Each row is a point. Any point is a mix of the corners, with weights that add up to 1. It lies inside the corners' shape when no weight is negative. Is each point inside? If not, which corners have a negative weight?
(in the rows, 128 means zero)

Corners:
(1): [181 110  90]
(2): [159  64 133]
(3): [  7 138  54]
(4): [106 156 126]
Points:
[106  96  76] => outside (4)
[152  98 134] => outside (3)
[131 115  92] => inside
[142 117  86] => inside
[ 87 137  67] => outside (2)
[ 98  99 100] => inside

Corners:
(1): [178 208  61  36 187  91 168 113]
(2): [ 90 150 151 111 184 186 122 107]
(3): [136 146 147  61  66  93 111 105]
(4): [ 78 156  69 173  72 187 163 108]
(5): [152  83  92 190 122 181  87 142]
(6): [180 196 174 121 154 189  60 197]
(7): [100 186  48 126 117  82 117  94]
(8): [126  65 141 116  74  44 117 174]
(9): [232 139  77 196 169  81 152 146]
Points:
[148 132 123 110 121 100 109 140] => outside (4)
[131 150 103 133 147 142 132 136] => outside (3)
[129 123 120 129 123 135 112 130] => inside
[127 142 172 116 133 149  44 162] => outside (1, 4, 9)

Corners:
(1): [166 124 185  90 152  76  85  95 164 154  39 159]
(2): [124  97 124 173 187 131 145 210  65  91 112 163]
(3): [139 167 123  97 200  87  74 123 102 155 123 189]
(4): [130 137 152  76  90 160 153 130 139 152 133 150]
(5): [142  74  83  79  84  93 116 101  57  48  49  92]
(6): [130 102  86 209  92 101 208 135 124 149 169 137]
(7): [ 18 137  78 199 178 194 200  66 170 167 128  79]
(8): [132 169 168 177 196  89  80 202  82 109 172 106]
(9): [189 208 136 103  81 102  70 126 107 163  60 129]
(10): [  7 115  66 132  85 116 102 143  82 184  94 140]
(11): [163 149 115 111 199 125 186 174 190  84 166  78]
(12): [140 169  90 234 144 120 192 161 152  55 201 149]
(13): [131 113  88  95 119 161  36 170 137 140 155 148]
Points:
[119 127 112 145 157 121 145 143 127 115 141 129] => outside (9)
[118 137 142  76  99 137  83  73 120 203  82 146] => outside (2, 10, 11, 12)
[111 130  92 149 114 129 117 145  97 132 133 136] => outside (1, 11)
[ 93 139 117 147 140 112 110 157 100 137 129 125] => inside
[123 166  94 150 118 140 133 153 136 154 147 147] => outside (1, 5, 8)
[139 138 123 145 142 117 123 161 102 123 110 140] => inside
[118 121 117 143  79  68 124 149  50 126  92 168] => outside (7, 11, 13)
[140 149 137 153 162 112 150 126 134 115 121 125] => outside (10, 13)

Corners:
(1): [175 105 163 199 113 155  91 107 124 155 157  48  77 154 175  39 178 147]
(2): [174 149 186 125 138 135  95  54 230 184 171 183  40 152 170  74 168 123]
(3): [126  25 125 119  78 164 117 100 120 113  79 109 137 121 197 122 184 166]
(4): [206 130 132 167 160  95  81 134 215 151 121 178 113 216  84  99 145  47]
(5): [125 159 195 229 152  86 150 103 170 150 144 175 135 221 106 100 142 168]
(6): [ 74 102 115 177 166  76 243 183 171  24 135 234 216  67  98 102 125  68]
(7): [121  72 184 105  69  82 172 124 115 154 117 100 120 222 170  82 155 108]
(8): [ 61 104  76 122  48 142 161 126 123 133 143  59 165  75 122 119 157 102]
(9): [ 77  92  87 132 164  71 131 142  82 100 180 109 152 105 183 168 149 104]
(10): [124 167 186 149 219   7 134 124 107 134  75 198 113 199  53 128  91 134]
(11): [ 77 164 116 143 140 171 157 154 115  40 152 115 174 106 139 168 137  99]
(12): [197 127 226 188 222  53 134  87 120 157 129 240  93 179  71 207 117  47]
(13): [124 123 110 170 129 132 170 160 134 120 120  86 118 127 186 159 112 116]
(14): [100 129  99 117 158 113 167 212 117 107 124  87 145 104 155 169 223 150]
(15): [117 150 184 206  96 132  94 132 197 142 141 238  39 164 112  52 146 110]
(16): [100  46 143 113  99 197 111 199 143 152 157 100 104 147 149  67 155 185]
(17): [122  96  85 101 107 155 168 138 118 103 166 147  83 162 120 127 169 138]
(18): [103  87  75 104 159 177 146 168  95 175 133 103 143 146 172  86 194 109]
(19): [153 137 107 108 100 151 136 151  64 139 161 148 155 101 200 157 119 133]
Points:
[ 97  95 130 134 117 128 151 147 127 115 126 119 114 121 157 117 169 130] => outside (4, 5, 19)
[129 117 132 142 143 118 145 136 128 124 141 129 133 138 148 134 148 116] => outside (15)
[147 160 154 176 140 102 157 103 166 113 176 150 128 137 140 144 142  89] => outside (3, 10, 15, 16, 18)
[114 109 127 140 116 131 139 146 138 124 135 132 121 144 147 108 160 128] => outside (12)

Corners:
(1): [113 106 107 157 162 146 136 145 112 103 149 146 112 164 155 148  75 128
  29 131]
(2): [132  65  54 127   7 132 133 107 115 115 139  93 104 110  71 149 120 124
 141  79]
(3): [110 126 126 108 137  86 114 150 134 137 143 115 127  99 181 122 142 114
 166 177]
(4): [113 146 128 110 165 129 139 122 140 152 141  99 145 173 105 165 125 140
 112 129]
(5): [130 145 115 121  71 135 109 146 120 179 128 156  93 116 115 170 135  93
 133 111]
(6): [ 96 128 137 153 190 122  55 137 149 120 113 108  89 124 132 129  87 134
 137 115]
(7): [142 123 152 121  97 156 162 113 183  85 148 135  91  97 108 123 122 136
  93 120]
(8): [130 167 117 145 166 107 160 148  99 108 158  98 137 126 120 109 154 131
 150 143]
(9): [171  70 112 154 100  92 137 113 140 173 121 129  67 176 152 139 168 144
 150  79]
(10): [134  88 159  85  96 108 135 151 116 154 124 117 126 103 139 143 155 141
 151  55]
(11): [150 105 109 168  63  91 159 105 151 135 182 146  97 102 107 160 124 138
 165  97]
(12): [105 151 112 119 177 127 130 110  97  95 198 129 125 171 136 126 156 142
 184 175]
(13): [143 135 128 165  56 123 140 107 113 142 145 122 120 111 119 115 132 163
 144 127]
(14): [122 112 131 121 115 108 107 175 135  69 105 168 170 160  69 114  93 124
  46 119]
(15): [152  91 138 123 101 116 149  50 118 131 127 107  83 125  99 146 147 118
 110  95]
(16): [100 174 152 154 111 132 129 167 107  57 136 142 129 162 160 176 100 108
  48 158]
(17): [123 172 103 117 161 145 102 108 125 106 130 108 162 134 157 107 100 102
 176 105]
(18): [124 135 123 133 173 125  69 113 135 111 191 115 144 153 134 125 171 117
 100 154]
(19): [116 159  75 103  59 111 174  87 129 108 148 113  79 117 152 137 168 156
 136  85]
(20): [ 61 134 145 142 118 161 151 151 134 109 129 142 162 178 141  93 128 103
  61 125]
(21): [ 92 113 123 159 166 172 108 154 143  70  92 153 185 145  92 155 110 138
  64 116]
Points:
[118 135 118 128 104 135 154 147 120 109 130 129 138 139 128 131 126 132
 109 121] => outside (6, 11, 15, 18)
[105 133 144 163 161 130 115 152 126 111 132 148 145 174 109 145 114 124
  70 141] => outside (2, 3, 7, 10, 17, 19)
[122 123 121 132 108 135 135 123 134 120 129 133 115 140 121 143 114 131
 111 103] => outside (3, 8, 18)
[114 143 133 125 135 129 127 130 130 112 145 129 130 129 135 132 127 126
 116 128] => outside (2, 9)
[146 116 114 120 103 104 136 124 130 133 147 122 103 122 132 151 137 116
 116 109] => outside (6, 12, 13, 20, 21)
[126 108 123 113 146 125 146 119 151  99 144 142 139 151 128 123 135 132
 102 115] => outside (2, 5, 6, 8, 13, 16)
[125 121 134 123 113 125 131 134 131 115 136 125 120 127 126 136 129 131
 118 109] => inside
[126 152 113 136 145 120 130 109 135 114 160 123 109 132 147 144 139 129
 139 131] => outside (2, 10, 13, 14, 20)
[125 126 114 138 110 126 133 120 132 114 142 127 114 138 124 136 129 131
 117 120] => outside (10)

Corners:
(1): [191 146 141 117 164  62 197  74 152  99 159 207 156  77  86 162 138  96
 126 110]
(2): [129 129 172 106 120 182 119  77 107 133 223 182 128 196 113 103  40 185
 119 174]
(3): [121  46 134 185 209  88 141 189 163 154 193 167 116 129 132 143 134 168
 105 141]
(4): [ 58 106 142  55 161  92  74 162 147 139 161 147 107 112 134 114 163 182
 104 136]
(5): [ 52 184 136 133  68 133 175 129 197  75 155 182  83 105 126 103 121 141
 100 116]
(6): [181 134 142  87 197 159 172 154 141  81  96 117 162 142 144  57 124 176
 103  85]
(7): [137 166 160  94 132 104 140 187 201 118 174 172 131  77 148 151 100  83
 133 102]
(8): [ 67 120 121  60 129 137  82 178 106 135  92 129 105 187  89 160 116 186
  85 218]
(9): [124  78  82 108 214 195 176 146 157 170 152  84 194 114 187 141 162 110
 111 124]
(10): [ 60 135  63 171 100 126  92 188 166 162 137 110 147 155 193 142 158 136
 206 169]
(11): [163  97  35  41 157 123 111  88 125 160 125 152 108  88  92 114 100  71
 113 114]
(12): [164 177 140  92 162 140 179  89 162 177  95 140 128 157 119  90 128 124
 131 139]
(13): [114 211 103 102 122 166 150 148 129 180  96 119 152  79 151  52 172 176
 150 201]
(14): [ 88  56 100  69 138 139  80 189 105 129 182  86  99 139  98 103 146 149
 122 115]
(15): [ 90 159  83  84 124 190  80 113 156  93 148  36 103 102 109 185 143 184
  85 244]
(16): [148 162  66  91 105 169 126 101 175 146 229  99 117 141 132 120  97 155
  74  99]
(17): [ 38 178 152 110 134  68  72 154 135 102 154 124 129 120 108 152 129 136
 107 151]
(18): [ 94 180 110  90 175 143  99 149 161 115 170 138 131 187  80 145  78 165
 133 165]
(19): [136 187 205 218  84 182 124 158 249 123 175 145 154  19 124 210 144 163
 140  92]
(20): [127  92  89 109 102 143 167 113 122 125 130  71 161  80 116 120  86 200
 161  83]
(21): [ 72 119 113 127 129 151 114 171 124 138 161  96  92 120 157 158 139 192
 149  92]
Points:
[113 135 112 110 144 147 131 139 155 132 145 116 139 113 133 133 131 146
 122 137] => inside
[164 204 100  26 124 104 192  83 132  59 103 146 106 102  67  89 103 110
  90 102] => outside (2, 3, 4, 9, 10, 19)
[103 161 103 101 137 121 113 174 185 126 161 139 133  74 152 140 157  98
 131  78] => outside (2, 3, 8, 12, 15, 20)
[ 85 151 116 103 111 135  96 145 150 142 164 126 110 119 119 131 121 163
 121 152] => outside (1, 6, 9)
[145 118 102 118 184 142 171 128 131 140 148 140 134 124 163  86 151  84
 133 154] => outside (4, 8, 16, 18, 19, 20)
